Each wall is flat, endless, passes through zero and stands at right angles to its row. A trip goes straight from one point to another. List the walls that it crosses, first one first.
In the rows, zero is written as 128.

Walls:
(1): [151 152 102]
(2): [114  73 137]
(3): [117 137 121]
(4): [169  97 166]
Trips:
[ 74 161 173] to [108 122 132] -> 2
[109 159  97] to [129  48 141] -> 2, 1, 3, 4
[111  97  81] to [141 144 183] -> 1, 3, 4, 2
[ 37 191  95] to [ 66 109 121] -> 1, 2

Walls:
(1): [112 170 202 140 101 152 123 137]
(2): [132 138  88 163  88 175 103 142]
(3): [ 79 132 133 118  99  73 134   7]
(4): [134 152 166 165 187  83 152  38]
(5): [175  61 100 176 109 185 145  51]
(6): [143 102 140 197 105 183  90  89]
Trips:
[138 155 132 176  89 156 130  66] to [207  79 135 147 115 121 130 130] -> 1, 3, 4
[212 112 121  99 141 181 155 135] to [143 159 132 128 111 122 147 169] -> 6, 1, 5
[197  73  27  90 146 112 165 147] to [117 146 113  84 124 100 108 131] -> 2, 5, 3
[164 102 113  54 218  90 110 101] to [118 104 116 100 144  67 105  57] -> 5
[110 144  98  71 138 118  43 146] to [ 98 152  94 131 116 112 107 135] -> 3

Walls:
(1): [106 127 153  93 171 136 155 129 151 107 182 129 249 109]
(2): [ 59  94 121 118 106 121 176  81 122 165  97  56  88  76]
(3): [130 125 128 141 177 150 115 106 123 109 144 161 192  60]
(4): [154 208  97  90  82 173 116 144 127 105  87 107  79 155]
(5): [180  93 156  71 163 103 100 143  82 126 143 113 172 127]
(6): [125 123 112  72 136 176 195 102  88 144  89 110 101 132]
(7): [ 71 185 140  73 100 141 118 159 146 109 126 115  85  88]
(8): [102 136  39 108  71  58 112 190 132 113  85 138 135 144]
Trips:
[115  40 186  91 117 166 113 149 134 118  99 156  99  80] to [161 129 148 122 106 109 126 128  66  49 170 112 147 143] -> 1, 2, 6, 7, 4
[114  98 111 191 166 124 115 164 150 135 136 100 178 106] to [ 78 129 120 132  79 122 130 140 130 157 114 207 143 151] -> 5, 3, 7, 1
[158 151  82 104  95  94 105 110  95  66  98  91  88 178] to [187 152  84  98 166 163  60 109 207  83 149 136  72  93] -> 6, 5, 3, 8
[121 138  69 104 104 129 165 162 153 127 139 225 171 109] to [111 209 155 147 156  99 136 124 123 122 174 144  98 175] -> 4, 3, 8, 1
[ 91 102 123 110 110 136 157 139  98 147 125 174  95 127] to [113  86 104 160  91 146 124 159  96 123 135 145 111 151] -> 7, 2, 6
[ 82  82 169 151 198 145  83 149 166 150  89 155 158  77] to [153 121  80 103 107 138 191 158 130  99  74 131 143 123] -> 8, 6, 5, 4, 7, 3, 1
[178  88 167 213 174 108 127 141 199 114  99  79 167 134] to [ 93 146 113 134 100 117 103 103 118 125  87  95 233 100] -> 2, 8

Walls:
(1): [187 158 118 102 187 191 177 182 120 129 181 115  99  58 141 124  77 158
 168 134  90 135 144 128 176 156 123 171 109 115 110  68]
(2): [156  70 161 137 141 133 107 122  49  99 149 141  87 102  66 145 190 171
 138 139 170 210 152  81 157 148 159  77 134 207 146 105]
(3): [169 120 129 121 135 121  81 116 148  92 217 125 131  60 151 173 106 132
 101  83 135  52 188 112 117 186 155 152 240  89  68  82]
(4): [105 186  58  72 181 103 136  93 151  96 180 129 115 175 127 153 134  37
 192 119 164 143  74 104  85  94 136 214 136 147 130 126]
(5): [130 125 148 202 124 135 160 121 209 189 111 140 161 138  97 112 209 129
 102  77 158 146  74 126 153 131 118 108  98 174 109  74]
(6): [161 158  97  88 110 190 188 130  95 105 126 106 113 107 116 171 142 150
 143 115  60  55 164 146 130 135 163  31 102 121  79  75]
(7): [107 208 139 193 106 124  70  94 143 142  94 129 197 171 157  99 114 107
  98 183  69 131 193 157 109 149 119 157 142 180 113 124]
Trips:
[127 134 141 159 109  73  93  20 164 127 186  99  88  56 133 186 132 154
 175 143 142 122 155  81 199 106 156 191 123  75 152  74] to [128 124 129 167 107  56 113 135 184 201 152 106 154 173 125  62  65 154
 135 116  88 128 110 163 231 198 126 195 148 205 145 105] -> 5, 7, 2, 4, 3
[157 153  99  98 128 167 136 164 117  95  92 129 107 111 171 130 183 100
 164 176  96 115 104  58 168 197 118 173 121 117  77 149] to [ 98 106 179 177 174 147  80 165 106 139  96 134  94 160 132 129 130 200
 151  92 151 151 117 138  87 114 176 137 160 166 142 164] -> 2, 3, 6, 4, 1, 5
[206 182 107  96 239 141 182 120 117 183 143  95 120 125 147  81  97 110
  98 143 107 142 115 170  55 145  67  50 106 171 103 145] to [144 142  82  87  85 106 229 154 239 111  73 173 124 109 135 186 103 153
 214  83 166 130 123  61 104 170 115 114 115 221 164 154] -> 7
[163 171  95 138 177  78 107 156 127 122 117  99 151  86 171 158 107 101
 182  90 102 161  77  73  89 140  59 138  58 155 131 127] to [106 230  94  86 121  95 107 193 187 139 214 241 135 185 149 139  65 166
 113  94 121 117 129  80 118  98 155 167 182 100 161 132] -> 5, 7, 3
[ 56 133  43 138  57 201 104 133 119 144 195 136  76 152  82 160 102 104
 171 153 109 126 123 111 140 120 103 126 156  75 147 130] to [173 164 188  15  94  16  76 129 165 161  45 151  97 139 189 151  72 168
 115 104 113  87  71 160  93 101 107 153  97 183 163  53] -> 3, 1, 6, 7
[ 74 126 140  49 111 174 172 184  92  72 100 177 133 136 183 189 123 106
 113 174 136 152  87  95 220  32 134 158 114 150 142 108] to [148 203 169 131 128 172 130  87 139 127 108 126 122 102  63 132  86  98
  83 135 122 158 152 106  80 157 144 100 124  57 167  97] -> 2, 7, 4, 3
